Every row gives one point. Each copy is the shape, with its points in the same order, turned, moved and blurred by noise. Is it also mirrored, or only turned?
In the rows, 128 means zero.

Shape, 7 rows:
[[149 183]
 [133 147]
 [128 173]
 [ 89  56]
 [159  60]
 [ 87 154]
 [124 141]]
Copy 1 (7 x 2):
[[120  73]
 [138 105]
 [115  97]
 [188 196]
 [225 139]
 [106 143]
 [140 117]]
Copy 1 is: mirrored
Copy 2 (7 x 2):
[[174  90]
 [142 113]
 [149  89]
 [ 57 169]
 [119 202]
 [105  86]
 [132 114]]
Copy 2 is: mirrored

Shape (8 x 4):
[[115 131  82 119]
 [103 179 123  72]
 [158 173  96 177]
 [145  96 164 122]
 [142 101 111 156]
 [ 44 174 100  52]
 [163 156 142 157]
 [ 59 129 132 110]]
Copy 1, 8 rows:
[[163 134  84  96]
 [161 183 148  80]
 [197 147  92 174]
 [119  96 149 132]
 [140 101  92 141]
 [136 214 118  31]
 [173 129 135 172]
 [ 99 169 110  90]]
Copy 1 is: only turned
Copy 2:
[[149 102 134 118]
 [200 148 164 119]
 [142 111 117 200]
 [ 90 110 211 133]
 [113  87 153 154]
 [237 121 157  74]
 [124 124 166 189]
 [187  87 186 107]]
Copy 2 is: mirrored

Shape:
[[167 216  99  87 131 141 151  90]
 [ 68 104 102  96 107 171 147 171]
 [ 79 180  99  88 125 105  91 199]
 [124 125  90 168 156 158 167 112]
 [132 134 102 187 127  81 100 140]
 [144 170  96 106  57  52 149 205]
 [192 146 158 124 114 138  69 115]
 [181 183 195 172 110 119  93 118]
 [ 85 109 161 180 135 105 169 156]
 [ 82 121 113 135 181 123 152 114]
 [171 120 151 116 123 106  73 152]
 [ 95 121 193 172  76  60  87 129]
 [150 103 123 146 128  75 138  98]]
Copy 1, 13 rows:
[[114 214 104 101  99 196 124 106]
 [ 93  77 162 121  69 111 125 110]
 [ 88 180 197 155  75  94 112 148]
 [106 115  88 155 134 144 161  92]
 [147 167 112 188 150  77 128 116]
 [158 208 133 120  39  47 140 137]
 [204 166 138 156 128 170  79 125]
 [219 199 154 172 140 155 118  74]
 [150 114 157 151 143  80 194  81]
 [ 91 121 141 133 164 129 168 119]
 [196 153 155 158 123 126  99 158]
 [201 158 188 140 167  49 112  80]
 [171 149  98 119 166 100 141 127]]
Copy 1 is: only turned
Copy 2:
[[147 128  92 117  85 171 202  62]
 [ 69  89  81 141 165 159 149 173]
 [122 180  67 116 140 185 116 168]
 [141  84  85 193 135  94 178 118]
 [177 138  90 179 110  94  97 140]
 [156 137 103 112  40 176 112 210]
 [127 135 163 168 100 146 111  70]
 [129 186 157 189  60 115 123  73]
 [113 136 118 169 130  61 164 188]
 [142 123  97 141 174  83 174 135]
 [139 138 176 163 121 152  86 118]
 [103 165 149 134  86  52  69 157]
 [161  89 147 137 103  77 121 119]]
Copy 2 is: only turned
Copy 3 (13 x 8):
[[ 66 145  97 175 132  88 122  69]
 [155 114  63  87 140 136 114 174]
 [180 185  75 120 130  39 120 147]
 [124 100  93 129 134 140 197  99]
 [180 128 134 143  91  85 200 108]
 [146 162 135 188 105  39 139 210]
 [165 129 172 159 115 103 102  64]
 [150 191 202 162 103 123 142  63]
 [146 139 149  73 125 132 198 154]
 [121 113  96  68 132  97 181 101]
 [187 125 178 136 127  80 112 100]
 [179 167 198  91  44 108 153 138]
 [130  88 170 126  94  87 176 113]]
Copy 3 is: mirrored
Copy 4 (13 x 8):
[[208 155 122 193  96  92 161 103]
 [182 129  61  84 133 139 121 186]
 [229 102 128 125 138  69 111 198]
 [156 172  68 163 186 109 152 140]
 [162 158 136 165 215  60 103 145]
 [188 202 179 101 112  44 104 194]
 [211 128 183 146 172 124 111  69]
 [188 147 208 198 197 142 122 123]
 [112 148 119 146 207 124 136 201]
 [138 104  75 164 175 101 164 154]
 [188 118 173 109 193 101 124 106]
 [108 107 196 155 203 115  69 171]
 [114 147 141 136 181  75 131 104]]
Copy 4 is: mirrored

Shape (14 x 9):
[[ 96 180 154 114 159 203  98 126 162]
 [ 94 132 199  88 114 131 140 159 107]
 [116 101 114 144 104 152 117 148 129]
 [158 139 200 123 173 131 186 133 132]
 [102 170 177 106 137 140 112 100 142]
 [ 68 174 129 122 178 121 126 143 181]
 [105 152 132  49  68 100  59 185 156]
 [146 185  89  92  77 181 157 130 102]
 [ 82  80 113 166 118 112 109 200 176]
 [ 65 130 123 147 120 155  26 103  77]
 [130 130  90 106 142 139 141 109 143]
 [123 163 151 184 157 155 149 167 121]
 [118 137 179 161 116  73 161 108 146]
 [172 148  68 102 113 131 125 118  82]]
Copy 1, 14 rows:
[[109 123  77 162  69 126 144  69 108]
 [ 99  79  92 122 167  96 130 111  79]
 [112  95 100 129  98 116 138 175 137]
 [128 102 127 103 169 149 198  81 110]
 [111 120  95 161 142 109 129  72 128]
 [131 187  61 152 129 107 152 105 116]
 [120 137 114 123 117  66  36 139  84]
 [ 37 114  98  64  91 108 110 112 169]
 [163 129  92 152  95  81 157 214 103]
 [ 68  92  61 228  97 148  85 159 134]
 [117 139  83 109 112 136 130 130 173]
 [ 79 128 112 145 108 129 213 141 100]
 [129 117 141 160 189  96 177 135 155]
 [ 67 128 120  82 111 167  91 151 178]]
Copy 1 is: mirrored
Copy 2:
[[ 86 138 137 120 140 209 139 187 179]
 [132 139 132  62 175 162 100 154  79]
 [126 145 157 126  96 127 123 165 122]
 [154  74 108  90 187 151 116 121 140]
 [ 97 155 114  99 156 202 134 127 127]
 [ 47 135 117 123 160 151  86 149 159]
 [122 249 119 143 159 136  90 168  79]
 [117 171 101 112 131 119 213 177 131]
 [111 143 191 141 109  96  43 160 136]
 [ 66 179 193 147  79 210 146 129  78]
 [108 120  90 150 120 125 137 157 128]
 [119  95 185 117 161 134 144 137 168]
 [114 132 130  86 155 122 102  61 138]
 [125 149 110 172 122 113 200 144  99]]
Copy 2 is: only turned
Copy 3:
[[ 71 176 143  92 104 182 106 167 139]
 [114 179 154 140 137 162 145  75  91]
 [129 142 114 160 126 105 104 141 115]
 [ 98 153 122 147 204 198 140 101 161]
 [102 137 168  97 135 180 145 135 123]
 [ 52 146 191 108 157 136  90 150 136]
 [150 199 197  83  94  72 152 104 127]
 [ 69 137  86 123  81 110 186 126 149]
 [137 172 166 181 154  76  60 160 105]
 [142 119 124  70  90 134 107 172  31]
 [ 98 101 126 121 137 115 108 124 159]
 [ 78 165 112 157 186 150 130 177 103]
 [128 107 191 175 183 163 152 123 113]
 [114 108  77 107 140  77 166 126 136]]
Copy 3 is: mirrored
Copy 4:
[[142 152 201 100 112 186  94 108 145]
 [158 110 203  79 116  69 104 131 111]
 [121 117 121  84 104 133 140 144 102]
 [139  96 202 186 118  89 121 130 119]
 [152 129 190 107 120 115 112  96 168]
 [102 143 201 105  74 140 105 153 197]
 [113 203 150  29  90  61  73 122 121]
 [141 164 164  97  56 126 183  68  80]
 [ 82 103 110  72  77 121  93 205 130]
 [187 151 119  29 154 162 151 143 167]
 [ 88 147 155 119 107 127 170 118 135]
 [169 106 165 146  69 147 130 167 125]
 [137  80 138 143  89  60 123 124 180]
 [127 190 125 119 102 106 207 111 103]]
Copy 4 is: mirrored

Shape (15 x 12):
[[146 121 121 101  77 142  82 130  87  87 164 191]
 [127 150 112 106 104 139 134 149 130 160 203 160]
 [107 180 159 117 106  94  80 125  73  80 204 111]
 [168 102 160  90 175  65 175 166 180 129 106 178]
 [ 95 116 131 190 142  79 113 113  88 108 195 181]
 [168 125 123 214 117 147  73 135 140 120 196 136]
 [171  73 151 143 134  86 176 134 124 160  92 106]
 [138  76  85 129 171  80  91 117 143 151  73  98]
 [117  92 209  74 151 145 144 105 157 164 118 122]
 [123 112 138 123 161 130 171 187 165 126  70 136]
 [122 170 158 164  91 107  73 125  84 159 174 152]
 [166  77 116 118 187 108 160 120 117 132 115 110]
 [135 116 145 122 139 124 192  86 168 146  79 121]
 [129 156 118 145  89  79  71 104 136  98 176 127]
 [193 158  91 125 184 113 107 133 128 116  96 169]]
Copy 1, 15 rows:
[[ 68 117 108  82  87 128 110 118 128  99 216 133]
 [ 86  94  76 127 126 117 119 190 110 152 197 153]
 [ 97 198  99  52 132  86 104 153 104 164 211 100]
 [143  99 112 106 132  85 162 163 205 129 115 241]
 [110 159 127 112 195  92 133 141  97 107 249 176]
 [107 133 180 119 156 153  79 202  98 108 205 142]
 [178  88 152 138 166  66 144 146 165 101 120 149]
 [184 108 140 130 177 123  75  83 144 131 116 188]
 [114 102 137 136 162 119 172 128 210 191 126 127]
 [139 113 111 143 144 133 177 149 149 115  78 185]
 [ 96 164 146 137 118  78 107 158  90 150 214 126]
 [181  70 140  88 180 110 144 132 147 131 132 174]
 [200 116 117 160 148 130 171 144 186 137 137 141]
 [133 185 110 100 134 119  59 158 128 126 206 127]
 [178 111 145  87  88 140 124 133 110 133 152 212]]
Copy 1 is: only turned
Copy 2, 15 rows:
[[104 141  72 145 133 122 114  92  75  89 175 199]
 [133 129  89 162 140 129 141 163  50 145 157 141]
 [ 69 144 107 204 149 140 124 116  92  63 198 107]
 [186 126 143 108 109  17 163 167 139 101 132 133]
 [ 93  84 124 206 189 105 116 142  93  77 113 169]
 [141 161  92 193 160 182 123 184  93  61 116 194]
 [200 126 178 123 103 114 129 127 117  88  85 117]
 [211 157 120 175 133 106  81 102 175 117  97 127]
 [167  89 153  85 114 139 121 152 159 131 178 110]
 [180 124  87  78 111  86 125 158 135 101  88  90]
 [ 70 154 129 187 131 152  75 165  83  98 145 153]
 [201 139 148 127 160 107 147 106 138 107 106 119]
 [169  99 142 109  89 128 168 138 162 134  95 115]
 [104 146  89 236 113 132 126 130 117  82 154 154]
 [137 210  96 133 161  81 149 125 153 119  97 163]]
Copy 2 is: only turned

Shape:
[[150 176 200  83  43  81 114 135  78 157 146 164]
 [132 109 161 110 163 130 177 116  59 122 219 159]
 [172 148 156 152 156 139 119 167  73 165 125 138]
 [122 165 104 127 139  71  83 100 159 207 153 135]
 [128  93  89 174  58 138 148 107 210 181 181  84]
 [151 129 153 102  76 118  48 155 120 111  79 151]
 [ 88 126  60  54 184 114 136  77 170 163 112 124]
 [ 73 168 118 160 169 145 128 168 105 136 140 161]
 [159 122 100 121 134  82 107 131  88 125 168  78]
 [164 159  77 127 114 107 172 123 142 145 108 139]
 [115 134 200  89 169  81 143 180 161  66 109  86]
 [ 75 148 167 174  76 101 241 100 152 194 156 112]
 [159 135 106 104 120  95  88 108 147  74 173 124]
 [138  61 121 159 129  86 107 186 196 139 133 162]
 [106 158 140 174 146 114  85  49  69  58  88 124]
 [ 76 145  60 195 117 103 159 186 133 117  62 137]]
Copy 1:
[[ 92 140 154 168 121 202 175 176 172  60 169 190]
 [152 133 155 151 123  93 174  74 215 121 167 129]
 [ 90 121  59 128 108 131 201 115 166 102 126 145]
 [181 121 123  74 110 170 175 165  83 128 135 167]
 [107  80 176  74  71 159  71 142  95 170 104 107]
 [ 68 143  72 142 148 156 108 163 105  76 170 202]
 [238 131  85 123 169 151 101 139  85 154 145 113]
 [137  90  91 101 152  79 179 134 130  68 129 104]
 [124 129 121 166  90 126 169  90  83 146 158 160]
 [153 124 103 154 113 157 118 131 115 106  68 136]
 [109 187  88 195 123  59 137 214 121 134 168 117]
 [160  65 177 134  46 157 128 198 181 105 118  63]
 [128 183 147 139 121 109 116 111  82 113 148 175]
 [101  94 109  96 132  74 105 182 117 170 103 199]
 [159 147  61 137  58  94 112 101  99  16 198 153]
 [129  35  71 156 124  81 114 167  77  64  77 120]]
Copy 1 is: mirrored
Copy 2, 16 rows:
[[ 78 139 195  39 101 164 168 136  51 130 175  99]
 [113 122 126  76  77 130  55 131 137 162 151  47]
 [162  81 157  85 148 187 115 142 119 111 182 106]
 [106 144 142 116 105 189 135 111 134 155 195 219]
 [162 164  99 101 120 161 107  28  83 164  84 209]
 [137 129 205 116 134 119 204 143  95  81 142 140]
 [ 84 149  86 161 119 144 145 170 173 192 116 196]
 [117 140 146 137 146 177  48 162 124  88 152 136]
 [137 117 169 138  98 194 144  91 146 168 130 107]
 [ 85  96 134  88 166 174 127 110 133 150  99 165]
 [ 83 103 120 210 158 128 153 127  63 135 159  68]
 [ 88 160 111  73 162 168  45  96  18 210 133 161]
 [ 88 142 159 140 108 129 160  69 159 125 134 114]
 [143  71 134 160  98 113 112  85  78  95 136 196]
 [125 177 241 147 196 113 106 132 169 167 157 107]
 [110 101 191 165 190 182  68 138  90 104  67 192]]
Copy 2 is: mirrored
Copy 3, 16 rows:
[[158 134 189 122 103 130 182  54  85  23 121 143]
 [221 195 138 130 150 132 111 112 143 110  85 216]
 [189 153 160 117 129 100 133  76 104 164  98 103]
 [ 82 113 140 115  97  70 164 154  98 130  73 165]
 [131  96 113 202 138 103 227 194 127 157 167 167]
 [ 88 137 167  92 152 192 163  81  70  92 134  86]
 [ 55 171  64 119 161  80 122 172 155 108  86 151]
 [134 121 167 154 123 118  89 109 169 154  75 118]
 [143 171 152  69 132 109 175 120 140 143 139 171]
 [140 107 102 115 168  67 145 126 135  98 147 123]
 [104 170 116 119  73 166  67  82 136 124 209 149]
 [177  93  76 217  64  89 178 120 169  91 122 172]
 [ 98 127 157  81 173 138 138 122 119 126 152 202]
 [127 103 136 131 114 161 118 201  71 146 163 119]
 [107  90 106  60 138 188 144  23 166 173  89 172]
 [128  60 117 117 127 118 123 141 208 147 141  53]]
Copy 3 is: only turned
